Every row gives one point. Each copy is the shape, with its points in the same order, stretched, turned, moved and blurred by noise. Is it also mirrored, or only turned?

Shape, 9 rows:
[[ 0.25  0.40  0.30]
 [-0.16  0.43  0.11]
 [-0.03 -0.57  0.08]
 [ 0.21 -0.35 -0.14]
 [-0.60 -0.14  0.57]
 [ 0.42  0.40 -0.48]
 [ 0.28  0.04  0.25]
 [ 0.72  0.47  0.77]
 [ 0.03 -0.28 -0.13]]
Copy 1, 9 rows:
[[ 0.12  0.45 -0.38]
 [ 0.25  0.47  0.13]
 [-0.24 -0.34  0.22]
 [ 0.00 -0.46  0.06]
 [-0.46  0.50  0.50]
 [ 0.80 -0.19 -0.28]
 [-0.04  0.11 -0.31]
 [-0.15  0.60 -0.96]
 [-0.02 -0.32  0.21]]
Copy 1 is: mirrored
Copy 2, 9 rows:
[[ 0.56 -0.09  0.03]
 [ 0.24 -0.12  0.49]
 [-0.32 -0.74 -0.30]
 [-0.10 -0.20 -0.42]
 [-0.19 -1.04  0.47]
 [ 0.37  0.58 -0.05]
 [ 0.35 -0.25 -0.14]
 [ 1.12 -0.19 -0.28]
 [-0.12 -0.26 -0.18]]
Copy 2 is: only turned
Copy 3 (9 x 3):
[[ 0.32  0.59 -0.13]
 [-0.02  0.50 -0.36]
 [ 0.00 -0.27  0.25]
 [ 0.19 -0.11  0.00]
 [-0.47  0.39  0.28]
 [ 0.46  0.15 -0.66]
 [ 0.34  0.30  0.15]
 [ 0.78  0.85  0.17]
 [ 0.05 -0.16 -0.11]]
Copy 3 is: only turned
Copy 4:
[[-0.13  0.41  0.25]
 [ 0.23  0.50  0.21]
 [ 0.23 -0.51  0.00]
 [-0.07 -0.13 -0.32]
 [ 0.76 -0.05  0.64]
 [-0.30  0.46 -0.48]
 [-0.11  0.07  0.13]
 [-0.60  0.29  0.76]
 [ 0.11 -0.12 -0.20]]
Copy 4 is: mirrored

Shape:
[[ 0.34 -0.86  0.71  0.67]
 [ 0.38  0.20 -0.26  0.29]
 [ 0.27  0.45 -0.10 -0.41]
 [-0.06  0.15 -0.09 -0.09]
 [-0.05 -0.47  0.03 -0.29]
 [-0.40  0.11  0.10 -0.14]
 [-0.25  0.51 -0.67 -0.30]
 [-0.05 -0.09  0.40 -0.53]]
Copy 1:
[[ 1.22  0.04 -0.02  0.45]
 [-0.05  0.00 -0.50 -0.29]
 [-0.28  0.08 -0.01 -0.71]
 [-0.26 -0.13  0.04 -0.17]
 [ 0.11 -0.32  0.38 -0.04]
 [-0.37  0.10  0.27 -0.01]
 [-0.86 -0.12 -0.20 -0.36]
 [ 0.05  0.16  0.60 -0.22]]
Copy 1 is: only turned
Copy 2, 8 rows:
[[-0.48 -0.94 -0.05  0.81]
 [-0.38  0.53  0.17  0.23]
 [ 0.14  0.65 -0.38 -0.14]
 [-0.01  0.18 -0.02 -0.30]
 [ 0.50 -0.40  0.06 -0.02]
 [ 0.02 -0.17 -0.14 -0.63]
 [ 0.21  0.67  0.29 -0.75]
 [ 0.36 -0.19 -0.57 -0.27]]
Copy 2 is: mirrored
